Every row gives one point. The last column is the point's height on a tilted bowl or saddle (a function of degree 2), plus a little noise. Along how many of its main directions does it bend up, bend down or stay straight?

Points:
[[ 0.52 -0.43  0.42]
 [ 0.41 -0.14  0.36]
 [ 0.34  0.02  0.32]
 [-0.58 -0.05  0.32]
 [-0.21  0.24  0.30]
 [ 0.83 -0.04  0.62]
 [-0.07 -0.30  0.20]
 [ 0.54 -0.15  0.43]
 [ 0.00 -0.45  0.21]
 [-0.39  0.24  0.33]
 [-0.03 -0.31  0.21]]
Directions: 1 up, 0 down, 1 straight

Points, 15 rows:
[[-0.47 -0.25  0.63  0.48]
 [ 0.18 -0.33 -0.29  0.32]
 [-0.29 -0.13  0.26  0.21]
 [ 0.04 -0.61 -0.66  0.64]
 [-0.37  0.19  0.38  0.27]
 [ 0.15 -0.77  0.16  0.42]
 [-0.57 -0.22  0.18  0.22]
 [-0.08  0.27  0.17  0.19]
 [ 0.80 -0.23 -0.07  0.39]
 [ 0.25  0.03 -0.39  0.36]
 [ 0.07  0.35 -0.57  0.47]
 [ 0.21  0.27  0.46  0.23]
 [-0.02 -0.17  0.13  0.16]
 [-0.03  0.37 -0.50  0.38]
 [ 0.30 -0.30  0.32  0.23]]
Directions: 2 up, 0 down, 1 straight

Points, 16 rows:
[[-0.04 -0.52 -0.74  0.01]
 [ 0.55  0.38  0.48 -0.53]
 [ 0.05  0.08 -0.13  0.03]
 [ 0.20  0.69  0.07  0.49]
 [ 0.17  0.05 -0.09  0.04]
 [-0.02  0.12  0.13 -0.01]
 [-0.55 -0.74 -0.18  0.15]
 [-0.17  0.36  0.01  0.10]
 [-0.72 -0.08 -0.32 -0.75]
 [ 0.05  0.18  0.48 -0.14]
 [-0.05  0.48 -0.23  0.19]
 [ 0.29  0.16 -0.46  0.34]
 [-0.17 -0.27 -0.32 -0.15]
 [ 0.22  0.40 -0.03  0.21]
 [-0.24  0.04 -0.28 -0.23]
 [ 0.90  0.16 -0.29  0.80]]
Directions: 2 up, 1 down, 0 straight

Points, 22 rows:
[[-0.14 -0.33  0.11 -0.22  0.13]
 [-0.47  0.42 -0.08 -0.42  0.44]
 [-0.38  0.24  0.60 -0.40  0.06]
 [ 0.43  0.54 -0.39 -0.49 -0.10]
 [ 0.07 -0.49 -0.48  0.15  0.39]
 [ 0.22  0.16  0.12  0.10  0.24]
 [-0.20 -0.08 -0.19 -0.58  0.31]
 [ 0.02  0.65 -0.14  0.05  0.21]
 [ 0.11  0.39  0.06 -0.02  0.24]
 [ 0.36 -0.54  0.13  0.11  0.40]
 [ 0.15 -0.13 -0.32 -0.19  0.19]
 [ 0.00  0.30  0.12 -0.57  0.14]
 [ 0.23 -0.04  0.36  0.06  0.26]
 [ 0.36 -0.15  0.12 -0.84 -0.33]
 [ 0.74 -0.44  0.22 -0.52 -0.24]
 [ 0.15 -0.47  0.12 -0.31  0.12]
 [ 0.36  0.20  0.31  0.28  0.46]
 [ 0.51  0.00  0.29 -0.11  0.16]
 [-0.63  0.35  0.12  0.03  0.19]
 [ 0.08 -0.23 -0.11 -0.08  0.21]
 [ 0.23 -0.37  0.74  0.12  0.22]
 [-0.22  0.55 -0.78  0.83 -1.16]]
Directions: 2 up, 2 down, 0 straight

Points, 46 rows:
[[-0.17 -0.40 -0.87  1.08 -0.06 -0.44  0.75]
 [ 0.29 -0.45 -0.76  0.32 -0.50  0.41  0.52]
 [ 0.23 -0.33 -0.14  0.56 -0.15 -0.13  0.30]
 [-0.24 -0.01  0.29 -0.08  0.04  0.64  0.21]
 [-0.22 -0.18  0.25  0.04 -0.09  0.47  0.18]
 [-0.30  0.49 -0.44 -0.70 -0.48 -0.25  0.28]
 [-0.55 -0.04  0.36 -0.34  0.36 -0.30  0.22]
 [-0.17  0.49 -0.09  0.08 -0.29  0.22  0.11]
 [-0.36  0.25  0.04  0.13 -0.45  0.08  0.12]
 [-0.16 -0.25 -0.27 -0.21 -0.91  0.14  0.32]
 [-0.02  0.03  0.24  0.09  0.11  0.24  0.15]
 [-0.25  0.07  0.72  0.18  0.24 -0.29  0.25]
 [-0.25 -0.55  0.12 -0.07 -0.02  0.66  0.36]
 [ 0.05  1.11  0.02  0.56 -0.05  0.13  0.54]
 [-0.20 -0.32 -0.24 -0.11  0.05 -0.24  0.19]
 [ 0.13 -0.35  0.12  0.12  0.33  0.17  0.27]
 [-0.69 -0.79  0.17  0.41 -0.05 -0.58  0.51]
 [ 0.09  0.16  0.83  0.03  0.13 -0.05  0.30]
 [ 0.17 -0.21 -0.34  0.10 -0.37 -0.26  0.21]
 [-0.13  0.19  0.50 -0.36  0.00 -0.16  0.14]
 [ 0.85 -0.19 -0.67 -0.17 -0.41 -0.33  0.57]
 [ 0.58 -0.64  0.00  0.13 -0.40 -0.19  0.45]
 [ 0.05  0.31 -0.09  0.07  0.57  0.43  0.31]
 [-0.48  0.16  0.00 -0.29  0.47 -0.37  0.22]
 [ 0.36 -0.46 -0.53  0.01  0.19 -0.44  0.44]
 [ 0.19 -0.36 -0.29 -0.01 -0.19  0.49  0.31]
 [-0.27 -0.01 -0.30 -0.20  0.14 -0.33  0.17]
 [-0.14  0.45  0.71 -0.09 -0.01  0.38  0.26]
 [ 0.08 -0.29 -0.28 -0.10 -0.44  0.18  0.21]
 [-0.18  0.21  0.04  0.32  0.07 -0.10  0.13]
 [-0.04 -0.58 -0.44  0.47 -0.25  0.29  0.39]
 [ 0.07 -0.03  0.36  0.36  0.32  0.10  0.26]
 [ 0.16  0.69  0.22  1.14  0.41  0.01  0.86]
 [ 0.05 -0.28  0.17  0.33 -0.14  0.02  0.20]
 [-0.12 -0.12  0.54 -0.54  0.00  0.09  0.23]
 [-0.05 -0.29 -0.10 -0.80  0.56  0.49  0.63]
 [ 0.51  0.27 -0.28 -0.56  0.15  0.26  0.41]
 [ 0.18 -0.03  0.15 -0.18 -0.27 -0.07  0.13]
 [-0.20  0.35 -0.01  0.05 -0.02  0.17  0.08]
 [ 0.06  0.39  0.03  0.57 -0.03 -0.03  0.26]
 [ 0.09  0.27 -0.07 -0.04  0.53 -0.23  0.25]
 [-0.31 -0.05 -0.07  0.65  0.71 -0.08  0.37]
 [ 0.43  0.04 -0.01  0.34  0.49 -0.58  0.45]
 [-0.42  0.32 -0.82  0.35  0.22 -0.01  0.32]
 [ 0.01 -0.14 -0.13  0.04  0.41 -0.28  0.21]
 [ 0.04  0.06  1.03  0.24  0.02  0.22  0.45]]
Directions: 6 up, 0 down, 0 straight
